Each row is a point. To make a cloud, some directions were put in groups of two or more. Within a group, all points are equally far from the middle, so they leave a hole (a ring in 2 directions, a hollow ball in 3). The other directions are filled evenly. Then the cloud was stretched, turned, moved and blurred a little. How many holes are there, and how many directions does each take, smallest first?
(in the rows, 128 means zero)

Cloud (21 x 3):
[[ 89  88 161]
 [157 195 135]
 [173  93  66]
 [197 125 132]
 [ 96 125 187]
 [136 163 190]
 [116 158  46]
 [197 114 121]
 [173  96  64]
 [ 64 137 160]
 [159 163  61]
 [ 94 141 188]
 [ 83 194 127]
 [118 139 195]
 [189 131  79]
 [183 123 165]
 [157  65 128]
 [ 77 188 135]
 [150  70 149]
 [196 107 113]
 [107 164  51]]
Holes: 1 (3)

Cloud, 27 rows:
[[ 98 193  78 144]
 [ 56  82 118 162]
 [ 68  76 103 128]
 [ 75  88 100  89]
 [ 74 143  40 106]
 [121 166 110 189]
 [153 143 112 187]
 [145  89 139  71]
 [106  60 136 158]
 [ 90  73 130 103]
 [198 142 159 122]
 [ 37 135  70 135]
 [122  64 145 176]
 [ 48 172  69 123]
 [190 136 168 148]
 [109 115  77 185]
 [ 82 188  59  78]
 [ 74 159 158 118]
 [182 103 168 161]
 [ 41 118  90 103]
 [ 63 185 114 132]
 [185 112 112  90]
 [196 140 161 131]
 [126 199 105  61]
 [149 100 161  72]
 [ 79 129  46 142]
 [ 47 106 137 158]]
Holes: 1 (4)

Cloud, 49 rows:
[[116 148 183 189  69 107]
 [103 170 157 157  74 176]
 [ 93 130 155 103 160 187]
 [149  80 165 133 166  97]
 [140 152 138 146 104  70]
 [147 208 115  72 121 173]
 [ 94 135 133  91 195 129]
 [156 132 120 161  51 121]
 [ 84 183 173  99  43 137]
 [142  90 162  86 126 114]
 [103 208  87  75 111 191]
 [168 196 181  94  74 136]
 [107 121 183 197 172 103]
 [119  91 201 129  58 129]
 [174 100 215 139  61  94]
 [107 116 193 120 164 164]
 [117 122 207  98 178  79]
 [162 101 154 122 138 200]
 [163  54 192 188 135 147]
 [ 85 104 176 149 184  86]
 [193 165 185  95 112 121]
 [187  79 205 187 164  88]
 [158  80 149 164 199 166]
 [151 186 101  67 152 119]
 [174 129 141 156  49 108]
 [150 182 218 120  38 112]
 [149 199 142  92 154 134]
 [121  77 194 177 167 172]
 [ 97 163 120 128 138  89]
 [144 139 106 154  42 185]
 [144 194 204  77 131  88]
 [111 116 168 124 168 187]
 [ 57  95 166 163 104 140]
 [159 111 214  96 110  72]
 [ 56 120 199  83 133 132]
 [108 116 208 198 197 138]
 [146 130 172 154 202 112]
 [ 93  86 112 132 178 117]
 [216 146 145 159 119 102]
 [187 130 151 188 194 125]
 [ 93 154 164  89  70 177]
 [ 63 172 118 107 107 187]
 [154 188 220 109  44 109]
 [184 126 184 173  36 135]
 [154  72 150 212 156 118]
 [173 120 180  87 110 102]
 [177 142 194 189  43 113]
 [107 104  75 160  88 144]
 [132 210 186 106  64 111]]
Holes: 1 (4)

Cloud:
[[198 117 117 138 123  83  83 186]
 [ 92 135  62 108 119 145  28 153]
 [153 137  91 194 210 113  35 121]
 [109 168 206  53 145  86  87 176]
 [109 190 201 139  96  91  66 172]
 [103 198 169 159  98  78  57 173]
 [100 121 206 178  93  96  62 202]
 [137 106 114  93 182  67 170 148]
 [147 112 139  93  85 166  69 160]
 [177 134 107  95  90  98 114 163]
 [ 40 201 126 180 148 127  53 125]
 [ 73 166  86  58 111 123 135 123]
 [ 77 172 184  95 167 132 132 159]
 [ 15  60 166 130  97 144  94 207]
 [200 152 112  72  99 104 120 126]
 [121  65 110 122 144 164 101 107]
 [170  90 112  61 176  89 186 181]
 [ 88 189 180 170  88  99  41 166]
 [ 27 158 147  81  92 145 102 173]
 [153  93 169 106  79 159  91 158]
 [ 69  96 133 135 138 114 154 149]
 [149 187 158 111 110 185  95 113]
 [169 112 108 130  99 102  87 202]
 [ 98  95 187 152  47 175  72 145]
 [105 179 206 119 100  65 100 110]
 [110 154 131 164  92 167 155 153]
 [231 127 120 128 151 110 169 104]
 [125 201 131 181 108 177  17  52]
 [120  52 157  29  75 179 159 139]
 [154 162  86  53 170 122 184 126]
 [142  81 100 118 162 138 117 101]
 [132 106 146  38  75 175 125 130]
 [ 83 173 170 173  88 185 124  90]
 [107 197 153 145 107 169  75  24]
 [ 92 142  62 124 151 164 119 133]
 [144 201 142  96 145 106  78  15]
 [162 142 119 194 125 203  82  72]
 [107  88 103  68  79 161 118  35]
 [127  58 103 129  89 175 119  55]
 [106  71 165 145  80 170 101  74]
 [132  84 184 120  55 168 115 116]
 [178  95 121 118 112  93 130 213]
 [ 98  78 200 177  71 168  95 182]
 [ 45 174 161 147  59 177  78  56]
 [143 111  88 115 186 110 133 132]
 [148 194 171 123 101 133  75  59]
 [102 182 106  98 145  78  57 217]
 [ 90 141  90  41 100 114 137 151]
 [148 106 100  95 178  84 173 115]
 [137 229 104 163 131  84  77 107]
 [109  67  86 117 143 126 109 191]
 [145 105  89 161  83 120  76 126]
 [153 147 133 153 115  58  62 224]
 [109 139 178  74 113 204 173 133]
 [134 173 183 130 150 110 154 210]
 [118 220 194 153 138 124  51 185]
 [190 106 152 128 108 126  75 153]
 [ 75 210 106 203 106 138  53 114]
 [158  97 126 190 141 140  54  99]
 [118 177 125  87 163 169  84  88]
 [144 106 151 159 152 148 101  68]
 [140 107  93 109 166 132 144 200]
 [123  54  89 108 113 170 142  70]
 [130 164 198  80 113 169 186 134]
 [116 189 189  90 117 137 167 163]
 [108 177  56 122 161 156  70 137]
 [178 190 110 168 128 189  64  90]
 [176 105 133 114  79 139 106  82]
 [ 94 206 186 110 171 120  48 179]
 [128 206 142 109 153 124  71  20]
 [ 38 154 181 147 128  82  20 156]
 [100 138 206 142  99  90  74 115]
 [ 97 166  94  97 133 188  54  79]
 [119 123 191  89 139 179 165 164]
 [ 60  64 175 108  82 162 112  88]
 [169 131 130  71 149  98  62 180]]
Holes: 3 (2, 2, 2)

Cloud (88 x 9):
[[186 123 127  72 152 112 134 153  81]
 [112 191 179  92 211 139 156 125 177]
 [198 145 132  44 153 136 118 135 113]
 [106  51 164  90  80 140 101 122  72]
 [ 83 100 143 135 116 146 165  89 179]
 [152 140  86  95 121 172 185 107 134]
 [146 110 116 133 145 184 125 133 176]
 [119 137 111  72 138 155 167 146 193]
 [102 112 195  87 142 122 116  98  86]
 [128  77 175 154  85 108 160 143  82]
 [160  82  87  93 103 161 147 138  95]
 [120 123 204 100 172 115 124 127 123]
 [140 117 152  58 101 112 116  98  63]
 [125  73 160  51 141 172 112 120 112]
 [117  99 152 136 173 110 146 134  73]
 [108 140 112 132 170 213 155 154 145]
 [ 92 124 145 164 132 169 158  79 165]
 [116  81 123 119  51 107 118 129   7]
 [123  95 177  70  97 119 150  86 110]
 [134 105 125  98 199 178  99 103 183]
 [113  66 152  79  82 155 113  81  84]
 [115 133 123 110 227 154 155 133 179]
 [139  95 137  82 122 143 141  95  33]
 [151  85 158  95 132  81 151 135 101]
 [131 120 204 165 117 101 135 127 115]
 [130  79 112  73 117 152  95  54  99]
 [140 114  88 136 117 181 161  96 120]
 [112 104  98  67  96 168 100 136 155]
 [ 89 120 145 148 177 105 145  81 152]
 [135 114 178  64 114  97  98 112 100]
 [136 153 137 115 197 157 152  61 191]
 [167  87 115 145 149 135 118  70 137]
 [114 123 175 148 178 112 154  92  85]
 [109 168 150 151 184 196 203 102 175]
 [123 171 137 110 128 104  84 128 125]
 [118  88 143  98 115  86 122 171  74]
 [142  55 139 105 142 131 135  77  87]
 [155 116 113 137 124 139 113 121 186]
 [118 158 179 145 192 154 135 155 153]
 [157 128 127  58 181 153 194 101 171]
 [113  92 153  69 143 163 158 100 177]
 [144 126 156  77 132 102 179 164  93]
 [142 212 126  83 189 181 113 142 173]
 [165  85 159 148 127 161 126 103 108]
 [ 81 124 150 124 148 192 146 122 184]
 [122  72 151  66  86 112  94 154  78]
 [163 143 143  95 203 209 136  59 160]
 [ 88 134 146 102 219 179 127 108 162]
 [114 155 151 166 154 161 125  93  81]
 [136 103 164  90  90  78 172 115  89]
 [126 193 191 116 161 121 137 118 148]
 [ 97 130 179 132 104  93 189 150 112]
 [121 122 193  82  75 145 128 127 101]
 [104 133 115 147 165 195 171 142 142]
 [114 175 134 106 128 132 196 159 100]
 [165 144 174 103 162 122 117 166 119]
 [130 131  68  62 187 198 148 156 140]
 [101 132 110 117 114 126 152 173  84]
 [ 94 131 107  54 155 173  98 114 154]
 [161 114 132  41 132 157 159 163 146]
 [120 115 150 100 145  96  97 163  96]
 [106 171 115 127 102 138 175 101 138]
 [127 102 169 112 151 123 206 146  81]
 [ 99 179 121  57 148 208 147 139 166]
 [100 116 177  92  63  84 143 109  75]
 [196 140 103 122 160 197 152  98 125]
 [131 108 161 110 112  89 142  70  48]
 [ 78 169 173 103 174 195 187 126 197]
 [104 116 177 171 117 144  98 118  75]
 [117  65 154 136 106  60 157 124  63]
 [111 159 128 128 120 152 184 139  62]
 [105  84 175 122 103  83 146  67  51]
 [117  55 177 108 128 111 120  87  80]
 [109 159 134 115 147  86 164  96 106]
 [130 104 103  69 205 177 136 144 181]
 [151 112 160 110 137 180  91  61 148]
 [154  91 131  81 161 145  83 112 177]
 [148 117  87  64 181 168  86 138 170]
 [107 164 139  91 104 148 145 165  83]
 [142 117 209 139 130 156 167 115 117]
 [116 117 181 104  59  99 133 153  98]
 [127 114 167 113 116 180 141  81 177]
 [105 156 135 125 159  89 170  89 121]
 [ 79  75 122 122 143 144 148  87 155]
 [129 135 188 120  47 113 104 105  83]
 [130 106 157 156  75 142 134 103  27]
 [129 131 151 108  81 159 142 124  34]
 [133 172 121 155 129  90 131 103 142]]
Holes: 3 (2, 2, 4)
